Every row gives one point. A path goes straight from each point to the next, and from the last back to the first. The post is the endless flat space through its rows: a point in 2 columns, a line in 3, a plane in 4, and so on, so that a path can go around it. How many times does the path go around the post? Going back the other way cancels.

Post:
[[-14 -16]]
Path, 10 rows:
[[ 15  -3]
 [ 26 -45]
 [-57 -77]
 [-49 -17]
 [-69  39]
 [-66 -64]
 [ -9 -78]
 [ 20 -38]
 [ 30  34]
 [-12  44]]
Times around: 0

Post:
[[-38 -38 -58  89 121  29 -13  54]
 [-19  18 -33   8 -68 -12 -19  40]
 [-74  14 -28  31  28 -17  -2 -69]
 [ -2 -29  29 -10 -77 -58  37  35]
 [-17 -27  20 -14  -8  40  -2 -29]
 [ -7  29 -33 -23  12 -17 -24  96]
 [ -6  24 -31  77  39 -39 -58  -5]]
Path:
[[  14   20 -103   53  -23   14  -13   64]
 [  67   -3   11   91   53   39   -7   27]
 [ -70   27  -18  -28   16   62  -20  -23]
 [ -37   36  -28   21   24  -26  -78   29]
 [ -51  -41    2  -35   32   18    0   -7]
 [ -18  -48   50   27   10  -43    2    3]
 [ -54   19   21   25   33   23   -4   21]
 [ -98   22   -5  -82   24   52  -46   12]
 [ -23  -34  -14   29  -72  -60  -23    4]
 [ -13  -15   -4  -35  -20  -68   23   -8]
 [ -68  -78  -32   11   10  -39   13   28]
 [  -8  -61   29  -12  -27    0  -12  -43]
 [  -4    6   -8  -32   85  -58   -9    7]
 [ -17   29  -44   26    7   -8   14    4]
 [  16   45    2   56   16   39  -20   76]
 [ -56   40  -10   51  -17   32   -8   35]
 [  -6   48   22    1   32  -10   25    2]
 [  -5   37  -34  -21    5  -38   -2   -7]
 [  22  -78    1  -38  -80   -4    3   39]
 [ -24  -53  -58    3   79  -14  -40   33]
 [ -30  -64  -56    0   50   23   35   42]
 [ -50  -19  -36   65   52   20   64  -31]
 [ -65   65  -27   56   64   16   10   33]
 [ -19   18  -46   91   27  -21  -60   61]
 [ -39   -3   -2  -35   63  -60  -61   30]
 [  27  -94   -6  -40  -24   50   -5   34]]
Times around: 2
